Each row of a before or after table is a point. One or more steps were done to the points. Then noise was added and the rows were shuffled. The steps act on columns, c1 being the first. Name the steps. A step turns or swaps two columns, mirrors them in a line or flattens them onto one, adds a multiple of one to another, or multiplies or shifts one. Angles are multiples of 10 degrees, from the lower column toward the higher: turns from -170 to 170, lines from 10 to 170 but not 90. Use the fewest steps. Two steps may share a column if one is a turn and the other turns, adds or multiplies; they go together, in the order done. Otherwise the lowest column goes first.

Before:
[[ -4  22]
 [-53  23]
 [ 43  17]
 [-19 -15]
 [-23 -29]
 [ 60 -65]
 [-71   6]
 [ -7 -54]
 [ 52  21]
 [ 16  11]]
After (10 x 2):
[[ 29   6]
 [-43  19]
 [ 25 -49]
 [ 53 -52]
 [ -7 -20]
 [-19   3]
 [-54  15]
 [ 24  -4]
 [ 41  35]
 [ -2  89]]
Steps: turn c1 and c2 by 140 degrees

Before:
[[  5   2 -56 -12]
 [ -4  30 -31 -52]
 [-17  34  47  -9]
 [-50  -3  40  28]
 [-30  25  18 -29]
 [ -5  23  51  31]
 [  9   2 -38 -32]
 [-16  20 -28   0]
 [-33  31  33  23]
 [ -1  -3 -13 -28]
 [-59  28  42 -29]
 [-23  20  47   1]
 [ -8  86  21  18]]
After:
[[ -12  -65  -58   34]
 [  -7  -39   10 -104]
 [ -31   -7  -56  -18]
 [ -93    0  -58  -59]
 [  14  -22   33  -64]
 [   8  -26   50  -24]
 [ -35   10  -51    0]
 [ -45  -13  -32  -57]
 [ -27  -30   13    2]
 [ -51  -12  -45   46]
 [  -8   11  -54   57]
 [  -3   -4   10  -59]
 [ -78   29  -36   54]]
Steps: multiply c1 by 1.6; turn c2 and c3 by -150 degrees; multiply c4 by 2

Before:
[[  4 -57  23 -24 -13  -7  32 -21]
 [ -8 -24  21  37  -2  47   5  -1]
 [-13  21  11  30   7   8   4  16]
 [  2  27 -33  36 -12  52  21   2]
 [-10  23   6 -30  -2  68   4   1]
 [ 33  25  79  38  25 -16  27 -52]
 [121   6  -9   7   5 -11  29   6]
 [ 18 -32 -31  37  -4  31   3   0]
 [  9   5 -27 -13  68  -9  -3  -7]
 [  1  -4  35  28   7 -12  12   4]
 [-10   7   0  34  -7 -13 -30  -2]]
After, 11 rows:
[[ 22 -10  -9  44   4  37   6  21]
 [ 13  25 -13   8   8  30  -4 -11]
 [-13   6 121 -12  28   8   6  -2]
 [-36   9   1  53  15  38  18 -26]
 [ 28 -40   1  -7  25 -22  23  46]
 [  4   6 -16  67   3 -29   0 -23]
 [-31 -12  19  31   2  35   4  32]
 [ -4  -1  -9 -13 -29  34  -5 -15]
 [ 77 -39  32 -16  35  39 -17 -40]
 [ 36  -2   2 -13  12  29  -1   4]
 [-28  -5  14  -7  20 -14 -68  -7]]
Steps: swap c1 and c3; turn c2 and c8 by -70 degrees; swap c4 and c6; turn c5 and c7 by -70 degrees
